Each row is a point. The ring and each string are closed loops that go straight from each point to the next, and from the last back to the first. Before rounding, they use only three directions, however many columns there are. How many times does the string pass through the ring? Passing back the other way cancels.
In the rows, zero is written as 128.

Ring:
[[120  86 168 108]
 [135  81 163 117]
 [144  93 146 128]
 [147 109 131 134]
 [141 149 104 135]
 [132 166  97 131]
 [115 175  99 122]
 [107 167 108 117]
 [101 135 136 110]
 [108 105 158 106]]
String:
[[111 123 154  94]
 [104  88 175  98]
 [113  75 166 122]
 [123 107 142 124]
 [126 106 161  97]
 [132  89 167 104]
 [136  96 163 103]
 [153  60 170 125]
 [146  84 144 140]
 [155  88 136 146]
 [140 110 124 145]
 [133 133 131 115]
 [135 137 123 121]
 [146 160  98 132]
 [143 176  76 148]
 [129 152  95 146]
 [125 143 120 121]
 [120 192  97 107]
 [109 200  84 119]
 [107 184 103 108]
 [ 94 177  96 128]
 [113 134 121 130]
 [112 142 134 104]
 [102 139 142  97]
 [117 128 139 110]]
Times through: 4

Ring (7 x 9):
[[149 136 122 163 148 100 172 165 103]
 [119  89 103 133 136 117 146 140  96]
 [ 89  78  89 123 109 133 130 134 105]
 [ 83  91  89 126  96 142 130 140 117]
 [110 123 104 120  95 169 134 145 144]
 [151 150 125 123 117 173 149 153 153]
 [165 163 133 157 139 128 172 170 130]]
String (28 x 9):
[[114  92 101 113 117 152 132 133 119]
 [105 103 100 133 112 134 141 145 115]
 [ 78 101  89 148  96 119 140 152 109]
 [ 49  95  77 151  74 120 133 153 111]
 [ 84  91  90 111  88 165 121 133 131]
 [110 104 102 111 104 167 129 136 134]
 [120 121 108 135 115 142 146 150 125]
 [110 132 106 141 101 145 146 157 133]
 [115 142 109 123  88 178 137 152 157]
 [124 149 114 141 102 154 150 161 145]
 [132 140 116 136 113 151 150 156 138]
 [144 131 119 115 119 171 142 144 144]
 [144 129 119 120 123 163 145 145 138]
 [136 142 118 147 122 135 158 161 128]
 [167 189 137 175 134 122 183 185 138]
 [179 191 143 176 144 118 187 185 135]
 [183 177 142 165 152 121 183 176 129]
 [150 125 121 125 135 149 150 146 127]
 [136 134 117 150 130 123 160 160 117]
 [144 116 117 123 135 146 147 143 122]
 [145 113 117 124 139 142 148 142 118]
 [133 120 113 145 133 120 156 154 110]
 [124 123 111 167 136  92 166 164  96]
 [121  95 105 152 145  92 157 149  83]
 [115  69  99 124 141 115 140 130  86]
 [ 98  78  93 143 129 100 145 142  84]
 [103  98  98 144 120 114 146 148 100]
 [120 113 107 134 120 136 146 148 118]]
Times through: 2
String, 26 rows:
[[154 132 123 120 131 160 149 146 136]
 [146 136 121 136 130 142 155 154 129]
 [174 161 136 146 144 139 169 164 134]
 [186 201 147 190 152 103 197 194 130]
 [161 181 134 181 137 108 185 186 127]
 [139 133 118 138 126 140 154 154 127]
 [136 136 117 141 123 138 155 157 128]
 [138 141 118 140 120 144 155 158 133]
 [139 124 116 114 119 169 140 142 140]
 [137 123 115  94 107 198 128 133 157]
 [126 115 110 116 114 162 137 140 134]
 [102 126 102 144  99 139 145 156 128]
 [ 65 110  85 143  74 139 132 153 127]
 [ 58  95  80 140  76 134 129 148 118]
 [ 70 101  86 149  89 121 138 153 111]
 [109 113 103 138 112 134 144 149 118]
 [100  87  95 110 105 158 126 131 122]
 [ 75  81  84 116  90 151 122 133 119]
 [ 62 103  83 148  80 126 135 153 116]
 [ 66 108  85 140  75 142 131 151 128]
 [ 94 110  96 112  85 175 124 139 144]
 [124 114 109 111 110 171 134 138 139]
 [126 127 112 133 115 146 147 151 130]
 [149 126 120  97 117 193 134 135 154]
 [170 160 134 115 123 187 150 152 163]
 [182 172 141 130 135 170 163 161 157]]
Times through: 1
